Rows are points. Two turns around zero, p and q, are shown by what they do to some points. Where does a point land after both, in the order given? Backwards means that the second turn is done in reverse. Each puzzle has new turns, and all numbers are rounded.

Turn p:
[ 16 -20] => [ 16 -20]
[-19   4] => [-19   4]
[-17  46] => [-17  46]
[19 -9] => [19 -9]
[  1 -21] => [  1 -21]
Turn q:
[15 -6] => [16 -4]
[-26  -9] => [-25 -12]
[-28   4] => [-28   0]
[39 12] => [37 17]
Where do these land?
p, then q: [-11   8] => [-12   6]
p, then q: [ -7 -48] => [  0 -49]
q, then p: [10 19] => [ 7 20]
q, then p: [ 7 21] => [ 4 22]

Turn p:
[ 44 -25   0] => [  0 -33 -38]
[-31   2   2] => [ 2  8 30]
[-14  10 -13] => [-13  12  12]
[ 1 12 11] => [11 12 -3]
Turn q:
[ 8  4 14] => [-5 13  9]
[ 6 11 20] => [-9 21  5]
[  1 -48 -15] => [ -2 -45  23]
[16 17 -4] => [17 16  1]
[-31  16 -15] => [ -1  -6 -37]
Where do these land?
q, then p: [10 10 18] => [ 7 22  1]
q, then p: [  8   1 -34] => [ -6 -21 -28]
p, then q: [-42   6 -19] => [-38  26  -8]
q, then p: [12  6 14] => [10 17 -1]
p, then q: [ 12 -22  22] => [ 12 -15  27]

Turn p:
[  5  10 -12 -13   2   5] => [15  9  5 10  0  6]
[  7  -9 -11  17 -10  -6] => [-13   5  -7   9  10 -16]
[  7   6  -7  -1 -48  -5] => [  7  20 -22  11 -21 -31]
[ 9  8  4  1  8 -9] => [ 4 -1 15 -5  4 -6]
[ 4  0 12 17  7 29] => [-27   5  12   4 -13  17]
[-14  -6 -12  -3  17 -10] => [ 7 -6 -6 -6 23 10]
[-20  -2  -2  20  17  -4] => [-15   2  -4 -18  20  11]
[  2  -8  29 -37   8  -1] => [ 22 -34   8  -5 -22   9]
Turn q:
[  3   1  35 -25  11  11] => [ 17 -25 -24   2  12  22]
[ 9 13  1 10  2 -4] => [  7  -6   8 -10  -1 -11]
[  9  25 -18   4  -5  15] => [ 23  19   6  -7   4 -18]
[ -5 -25 -12 -11  10 -17] => [-33   4 -13   3   3   2]
[  5   8 -11 -17 -15   7] => [ 10  21  -4 -10   7   8]
[-11  11  -4  -2  -9 -13] => [-4  5 17 -4 12  5]
[ -5 -27  21  14  25   3] => [-13 -30 -14  23 -16  -3]
[-10  18  -6  27  -9  11] => [ 17   6  27  11  -7 -13]
[  6 -22  -6   1  -9 -14] => [-22   5  -2  -7 -14   7]
Where do these land?
p, then q: [27  4 11 37  5  4] => [ -5 -26  24  17  19  19]
q, then p backwards: [-21  -3  -4 -23   8  17] => [ -3  -9 -35  -1   0   7]
q, then p backwards: [  1  -4  12  23   9 -12] => [ 15 -13  22  -2   2  -2]
p, then q: [ -8  17  -1 -15  -2   3] => [ 16   7  -6 -15  -3   0]
q, then p: [ 17   0 -24  -2  -3 -16] => [ 29   2  -5 -15  -1   3]
p, then q: [ -6 -10 -12   7 -19  -7] => [-14  11  10  -3   8 -16]
q, then p: [-10  -4  18 -27   2  11] => [-14   9   7  22  11  19]

Turn p:
[ 17 -22  -7  23 -22  10  21  -3] => [-22 -16  -1   5  -6  18  29 -21]
[-14  -1   4 -23 -18  -1 -16  10] => [  2  -8   8  -8 -22 -18  -7  18]
[ 21   6   6 -20 -15 -15   0  18] => [  6  17  10 -18 -19 -19  15  -7]
[  6  16  25  10 -27   0  20 -29] => [-33  24  23   5  -5  25   8   8]
[-25  -6 -30  12  25 -12 -18 -29] => [  0  -5 -33  39  12  -5 -29   4]
[ 25  15  22 -24   6  22  20  -4] => [ -3  20  13 -41  -1  22  -8  -9]
[ -8  12  11  -6   8  -2 -40  -4] => [ 27   5  12  14 -11  -4 -24  15]
[ -7  -1 -32  24  24  16  16  24] => [ 15 -22 -35  -4  31   7  20  -1]
[-16 -20   2   3  18 -17  -3  16] => [  6 -17   3   8  19 -27  -4  -6]
Turn q:
[ 30 -28  10  13 -10   7 -16  -4] => [ 11   4 -10  28 -27 -13  -8  19]
[-18  16  -9  13  13 -34  -9  20] => [-23 -14   1 -19  26 -15  22  15]
[ 16 -33  12  13 -25   9 -33 -48] => [  3  18 -24  59  -7   9 -28  21]
[ -2  -5   0 -28  27  24   4 -13] => [ 19   0  -6 -16   2   2 -35 -21]
[ 27   3   3  -2   0 -24  -4   0] => [-14  13 -15   2 -11 -24   9   0]
[-11 -16 -14 -20 -27  20   6  -5] => [  3 -14  -6  10 -16  36  -7 -15]
[-25   2  -9  -1  21   1  32  10] => [  7 -22  23 -16  19  -2   4 -24]
[-21  30 -31   4  12  14  14  15] => [ 20 -11   4 -31  25  17  24 -10]
[  0   3  25   6   7  -7 -12  16] => [-10   5  14 -10  -5 -14  -5  22]
[ -9   8 -12 -15 -17  16  12   1] => [  4  -2   1  -6  -6  29   6 -16]
[ 14  20  26  17  -1 -25   6   8] => [-18  24  19  -2  -1 -25  18   9]
Where do these land?
q, then p: [ 23 -17 -15  15  19   1  -6 -14] => [  8  12 -16  21  -1  -9  17 -24]
p, then q backwards: [ 14   8 -23  -5  -2  -3 -27  -1] => [ 31 -11  -8  -3  -6  18  -4  -5]
q, then p: [-16   2  13 -22  -8   2  40   5] => [-23   1  26   4  -8  19 -30   8]
q, then p: [ 23  17   7  -1  20 -18 -28 -13] => [ 18  22 -26   3   4 -27   5  17]
q, then p: [-19  -2 -30   9  16   0  -3  -3] => [  5 -11 -15  -5  13  -2 -13 -30]
p, then q backwards: [-19  -1  28 -13 -34  21  24   8] => [-26  11  21  -2  -8 -15  -8  44]
q, then p: [ 17  15 -17  12  16  11 -12 -13] => [ 15  22 -24  -8   2   0   9 -16]
p, then q: [-30  11  22  11 -18   8  24  23] => [ -7 -24  35 -25 -13 -15 -12  -9]
p, then q: [-21  -9  42 -15 -21   0   4 -12] => [-29  -3  30  -8  -5   8 -23  26]
p, then q: [  2 -13 -26   4  29  12  -7  27] => [ 13 -11 -34  13  -9 -23  -3 -19]
q, then p: [ 26 -11  -1   5 -19 -35  -7  -8] => [-18  -2 -17  24  15 -10  25  21]
